Each point is reached from the start by the listed moves, each made once or not at all, plus a little noise. Say if it took an odd or an even number of moves. Then give how often each move was made.
In the rows, 128 means zero.

Moves:
(1): [158 129  83 111 100 156]
(2): [162 172 126 117 160 167]
(3): [148 116 155 116 104 114]
Start: [120 121 153 127 110 101]
Points:
[140 109 178 116  86  88] -> odd (0, 0, 1)
[149 121 106 109  82 128] -> odd (1, 0, 0)
[173 154 178 104 118 127] -> even (0, 1, 1)

Moves:
(1): [129  81 134 133]
(2): [131 117 160 157]
(3): [ 94 150 138 137]
(4): [128 123 105 153]
Start: [122 120 118 133]
Points:
[ 91 131 159 173] -> even (0, 1, 1, 0)
[ 90  90 110 173] -> odd (1, 0, 1, 1)
[ 89 125 136 196] -> odd (0, 1, 1, 1)

Moves:
(1): [161 148 122 105 117  95 119 133 185 119]
(2): [100 123 109 118  99 139 106  99 142 146]
(3): [131 139 110 123 109 155 127 165 116 123]
(4): [159 140 149 144 123 120 122 112 100 141]
(5): [159  88 110 136 167 124 106 132 147 132]
(6): [125 149 141 131 133 165 142 100 154 146]
(7): [117 174 126 116 156 128 121 136 133 121]
(8): [144 124 117 101 163 148 162 134 158 171]
Start: [129 112 141 102 120 130 149 122 122 119]
Points:
[159 182 140 102 123 147 134 148  91 121] -> odd (0, 0, 1, 1, 0, 0, 1, 0)
[134 153 136 109  70 195 134  86 120 162] -> even (0, 1, 1, 1, 0, 1, 0, 0)
[237  94 121  75 175 110 138 119 203 169] -> even (1, 0, 0, 1, 1, 0, 0, 1)
[ 99 110 119  88  91 141 125  92 131 133] -> odd (0, 1, 0, 0, 0, 0, 0, 0)
[165  82 107 101 140 153 128 163 123 119] -> even (0, 0, 1, 0, 1, 0, 0, 0)
[186 192 153  82 129  90 126 112 158 120] -> odd (1, 0, 0, 1, 0, 0, 1, 0)

Moves:
(1): [140 113 137 110 133 104 159 150 121 119 135 137 108]
(2): [128 104 148 122 151 138 111 136 131  92 138 160 115]
(3): [130 133 133 151 140 134 123 140 137 138 163 141 132]
(4): [137 113 116 135 141 129 123 144 113 126 104 123 161]
(5): [125 126 121 131 126 123 111 139 137 156 132 127 117]
(6): [130 112 115 114 134 140 142 117 134 130 126 107 124]
(7): [123 110 130 139 125 124 113 105 126 126 128 131 138]
(8): [130 146 108 141 163 107 124 118 125 148 124 144 101]
(9): [110 115 114 135 131 141 130 132 105 125 122 152 126]
(10): [139 132 137 153 123 158 122 133 159 117 128 115 121]
(11): [130 128 113 146 136 134 120 134 130 117 149 118 134]
Start: [130 113 114 141 137 132 130 127 133 114 113 127 130]
Points:
[129 127  86 158 170 106 107 128 138 163 113 142  93] -> even (0, 0, 0, 0, 1, 0, 0, 1, 0, 0, 0)
[133  44  96 153 186 131 116 192 103  83 125 177 123] -> even (1, 1, 0, 1, 1, 0, 0, 0, 1, 0, 1)
[129  91  62 249 198 157  72 147 140 144 139 153 136] -> even (0, 0, 1, 1, 1, 0, 1, 1, 1, 1, 1)
[149  81 114 140 218 113 149 148 141 101 159 175  71] -> odd (1, 1, 1, 0, 0, 1, 0, 1, 0, 0, 0)

Moves:
(1): [133  97 154 115  99 105  96 160 117 119  93 128  87 138 149  93]
(2): [122 119 140 121 131 126 138 102 125 129 102 125 124 110 157 135]
(3): [114 115 155 131 155 128 127 100 120 149 139 136 117  99 133 137]
(4): [132 106 123 136 134 128 112 131 130 140 106 135 128 116 118 125]
(5): [135 130 135  97 130 156 118 117 124 131 118 115 136 116 115 104]
(6): [ 99 145 168 146 127 134 137 147 133 139 118 103  99 146 109 148]
(7): [121 118 126 121 141 142 127 123 105  89 134 121 119 141 144 153]
(8): [128 109 134 136 111 127 124 110  75  97 122 139 145 138 132 136]
(9): [139 104 146 156 111 134  90 134 120 129 123 114 132 108 125 152]
(10): [127 114 129 125 104 128 115 155 117 147 112 135 117 118 114 116]
(11): [150 133 144 143 120 142 137 131 121 108 126 132 115 119 134 143]
(12): [121 132 133 109 125 123 111 128 136 116 124 157 146 117 125 143]
(13): [113 150 122 127 131 157 154 103 146 153 158 131 117 159 140 147]
(14): [154 111 121 123 107 118 115 139 126 125 128 115 138 124  92 155]
Start: [144 134 113 122 139 133 126 141 161 119 144 138 148 136 120 133]
Points:
[202  39 172 145  75 124  46 170 130 102  57 121 104  82 127 165] -> even (1, 1, 0, 1, 0, 0, 0, 0, 1, 0, 1, 0, 0, 1)
[123 114 158 123 149 186 152  84 124 127 149 149  84 116 173 194] -> even (0, 1, 1, 0, 0, 0, 1, 0, 0, 1, 1, 0, 1, 0)
[181  42 144  68  80 130  51 175 132 144  32 119 109  91  97  94] -> even (1, 1, 0, 1, 1, 0, 0, 0, 0, 1, 0, 0, 0, 1)
[144  82 207 144  93 148  97 184 153 174 105 128  45 132  81 174] -> even (1, 0, 1, 1, 0, 1, 0, 0, 0, 1, 1, 0, 1, 1)
[ 89 109 203 120 143 142  98 135 174 172 114 161  72 147 124 160] -> even (1, 0, 1, 1, 0, 1, 0, 0, 0, 0, 0, 1, 1, 0)
[148  40 157 107 110 116  76 104  93 125  86 186 170  64  93 190] -> odd (0, 1, 1, 1, 0, 0, 0, 1, 0, 1, 0, 1, 0, 1)
[144  80 152  84 115 178  57 134 122  92  91 139 152  78 130 168] -> even (0, 1, 0, 0, 1, 0, 1, 0, 1, 1, 0, 1, 0, 0)

Moves:
(1): [136 136 138 118 114 127 136 125 129 119 123 129 130 141 140 143 120 136
 110 125]
(2): [136 121 107 125 130 136 122 120 134 129 128 137 129 148 130 137 137 120
 137 122]
(3): [120 116 136 134 135 125 119 124 106 143 143 135 125 121 131 134 146 115
 125 142]
(4): [121 115 127 139 137 136 120 121 122 141 125 138 122 145 128 123 125 136
 132 118]
(5): [140 115 130 137 138 126 127 120 122 120 104 130 148 140 129 129 131 147
 113 139]
(6): [135 147 124 127 117 147 125 115 125 138 127 125 143 147 142 154 142 118
 114 143]
(7): [122 127 131 133 114 127 126 127 111 129 129 140 151 125 126 119 134 121
 132 144]
(8): [115 123 147 122 120 126 120 152 125 128 128 116 129 114 119 136 114 120
 107 129]
(9): [132 130 124 118 127 124 126 134 137 122 132 120 141 120 113 122 128 134
 108 120]
(10): [136 142 140 136 137 129 114 151 118 143 147 116 113 123 128 115 146 133
 148 117]
(11): [136 125 100 135 124 129 125 117 125 114 134 114 139 129 137 125 124 124
 113 126]
(12): [125 133 128 121 143 126 130 149 141 133 141 144 126 143 121 134 124 134
 116 150]
(13): [123 117 144 138 124 120 143 129 127 144 131 127 132 117 107 141 144  91
 129 118]
(14): [138 121 114 118 126 128 135 132 121 146 121 106 134 144 116 136 138 116
 120 145]
(15): [141 142 137 128 116 121 128 127 117 129 109 135 134 123 135 130 127 106
 109 137]
(16): [127 122 119 130 122 127 112 131 107 152 130 119 142 138 122 146 125 122
 141 119]
(17): [111 135 145 143 111 120 118 130 130 124 128 123 125 132 111 127 120 127
 119 133]
(18): [122 134 133 126 128 116 124 116  98 128 140 124 136 142 137 127 135 104
 128 132]
Start: [123 118 123 124 126 122 120 117 125 123 131 129 112 143 138 123 125 128
 112 130]
Points:
[107 105 132 137 139 112  72 135  58 150 183  99 122 135 135 108 145  98
  77 118] -> odd (0, 0, 1, 1, 0, 0, 0, 1, 1, 1, 1, 0, 0, 0, 0, 0, 0, 1)
[107  99 162 171  86 119  94  85  55 177 120 143 175 195 121 186 159  92
  79 158] -> odd (1, 0, 1, 1, 1, 1, 1, 0, 0, 0, 0, 0, 1, 0, 0, 1, 1, 0)
[180 143  95 128 106 116  85 107  45 161 123  67 190 194 145 156 168  82
  52 155] -> odd (0, 0, 0, 0, 1, 1, 0, 0, 1, 1, 1, 0, 0, 1, 1, 1, 0, 1)
[147 103 139 160  89 127 118  73  58 147 103 150 182 180 161 170 164  69
  36 168] -> odd (1, 0, 1, 1, 1, 1, 1, 0, 0, 0, 1, 0, 1, 0, 1, 0, 0, 0)
[121 131 179 151 104 117 100 155 110 146 130  85 146 142  93 151 154 103
  54 134] -> odd (0, 0, 0, 0, 1, 1, 0, 1, 1, 1, 0, 0, 1, 0, 0, 0, 1, 0)
[123  84 132 149 134 133 122 108  78 192 129 145 167 204 115 169 179  82
  71 205] -> even (0, 0, 1, 1, 1, 1, 1, 0, 0, 0, 0, 1, 1, 1, 0, 0, 0, 0)
[139 121 134 109 114 101  89 135  45 182 170  80 137 173 132 152 165  94
  95 136] -> odd (1, 0, 1, 0, 0, 0, 0, 0, 1, 1, 0, 0, 0, 1, 0, 1, 0, 1)
[103 121 180 156  71 107  68  98   7 169 108 134 189 206 151 183 139  73
  36 186] -> odd (1, 0, 1, 1, 1, 1, 1, 1, 0, 0, 0, 0, 0, 0, 1, 1, 1, 1)

Moves:
(1): [124 122 142 158 114 119 145 108 150 144 145 125 160 125 121 129 134 123
 143 119 124 127 125 146 116 115 118]
(2): [116 135 125 115 122 140 141 103 124 122 120 126 129 130 130 130 141 127
 132 139 123 112 131 119 123 154 134]
(3): [130 117 115 116 105 142 141 165 149 105 138 124 133 125 120 121 114 139
 120 134 145 130 132 109 110 126 137]
(4): [105 101 116 151 111 140 114 139 156 134 151 119 136 121 110  84 135 148
 101 136 115 113 119 143 132 137 132]
(5): [129 144 117 146 140 165 122 147 149 140 122 113 131 139 131 119 113 136
 149 119 146 133 130 156 117 106 142]
(6): [128 144 120 134 126 143 123 134 137 139 137 137 125 136 115 104 127 134
 124 118 135 133 124 142 127 150 137]
(7): [124 142 112 121 134 108 132 139 125  96 144 137 141 132 103 116 119 151
 142 138 116 130 113 140 137 139 126]
(8): [130 137 139 140 117 149 117 128 122 157 108 122 142 135 110 146 114 144
 149 116 132 140 109 131 112 123 134]
(9): [114 126 124 110 120 125 125 117 128 128 136 100 133 115 111 104 126 113
 110 134 135 134 127 120 121 124 140]
(10): [128 128 128 127 121 132 154 114 120 130 125 132 127 132 146 126 150 118
 132 123 132 151 123 142 144 119 137]
(11): [131 110 142 126 137 118 146 143 140 131  98 114 123 142 131 137 122 124
 116 113 128 138 142 116 123 122 109]
(12): [122 116 146  99 132 121 121 135 126 110 121 147 111 141 128 125 149 129
 142 105 144 109 142 111 114 119 111]
(13): [141 151 142 122 132 126 129 125 146 159  97 115 119 111 153 146 141 125
 142 122 140 137 131 126 145 130 126]
(14): [123 151 125 149 125 141 125 118 128 134 143 125 140  95 122 107 125 156
 124 124 111 127 125 136 125 122 129]
(15): [159  98 118 135 146 104 144 125 126 108 129 110 103 131 125 118 160 114
 128 148 123 128 146 123 132 138 159]
(16): [112 136 126 133 132 134 123 120 140 138 125 128 127 142 119 141 121 133
 123 127 128 133 129 135 125 125 143]
(17): [108 125 107 135 134 133  92 136 110 134 109 123 121 132 129 112 122 128
 120 135 158 133 156  97 134 137 139]
(18): [118 104 115 125 126 148 121 130 140 129 118 144 122 125 118 111 106 119
 132 135 139 131 135 123 137 117 138]
(19): [129 126 109 139 107 126 100 112 143 134 116 101 105 131 127 129 119 143
 132 118 136 144 133 122 125 137 126]
(20): [136 126 121 129 137 116 128 120 130 138 123 123 141 119 149 126 116 145
 126 126 124 138 118 122 117 121 138]
(21): [121 105 130 100 110 131 115 123 118 104 130 125 146 143 132 114 130 118
 110 137 126 115 160 116 142 146 146]
(22): [128 124 108 128 142 114 125 134 106 140 133 117 109 115 128 121 135 131
 145 143 125 136 150 156 112 147 148]
(23): [115 137 114 132 101 120 133 132 122 118 123 140 134 144 107 109 112 123
 127 132 113 106 125 138 115 126 140]
(24): [126 141 126 139 131 140 136 123 132 160 139 115 126 127 127 129 136 136
 148 114 111 133 127 126 132 132 128]
Start: [ 99 100 141 112 131 130 117 169  99 134 140 160 133 129 147 123 142 137
 138 124 142  98 140 134 113 140  95]
Points:
[ 66  88  38 107 106 168 130 200 122  58 155 143 138 145  69  22 110 170
 163 192 126  68 215 174  81 179 232] -> odd (0, 1, 1, 0, 1, 0, 1, 0, 0, 0, 0, 0, 0, 1, 1, 1, 0, 1, 0, 0, 1, 1, 1, 0)
[ 80  89  59 166  44 202 136 180 184 144 141 124 163 201  59  49 109 177
 208 110 151 146 163 193  88 145 212] -> even (1, 0, 1, 0, 1, 1, 1, 1, 0, 1, 0, 0, 0, 0, 1, 1, 0, 1, 1, 0, 1, 0, 1, 1)
[ 48  57  50 149  97 163  54 159 140 155 127 107 104 157  48   7 130 174
 126 143 182 163 144 146 127 179 193] -> odd (0, 0, 0, 1, 0, 1, 1, 1, 1, 1, 0, 0, 0, 0, 1, 1, 1, 1, 1, 0, 0, 0, 0, 0)
[ 46 120 134  39  71 150 136 171 153 125 102 125 156 132 127  51 134 168
 101  99 151  72 184  89  63 167 148] -> even (0, 1, 1, 0, 0, 1, 0, 0, 1, 0, 1, 1, 1, 1, 0, 1, 0, 0, 0, 1, 1, 0, 1, 0)
[ 88  83 118 169 121 200 150 128 170 220 124  82 184 146 115  46 128 150
 162  81 141 168 170 180  94 102 195] -> even (1, 0, 0, 0, 1, 1, 0, 1, 1, 1, 1, 0, 0, 1, 1, 1, 0, 1, 0, 1, 1, 0, 0, 1)
[ 99  68  99  62  87 140 143 150 125  84 140 109  75 144 127  53 200 133
 135 122 188 111 170  98  88 183 149] -> even (0, 1, 1, 0, 0, 1, 0, 0, 1, 1, 0, 1, 0, 0, 1, 0, 0, 0, 1, 0, 0, 0, 0, 0)
[ 96 109  73 110 145 170 142 175 111 178 106  57  86 106 169  69 205 122
 183 153 198 149 217 123 105 170 203] -> even (0, 1, 1, 0, 1, 0, 0, 0, 1, 1, 0, 0, 1, 0, 1, 0, 1, 0, 0, 0, 0, 1, 0, 1)
[ 47  51  72 153  54 166  65 152 135 198 142  74 177 125 123  56 133 209
 162 132 157 111 193 112  62 203 170] -> odd (1, 1, 1, 1, 0, 0, 0, 1, 0, 0, 0, 0, 0, 0, 0, 0, 1, 0, 1, 1, 1, 1, 0, 1)
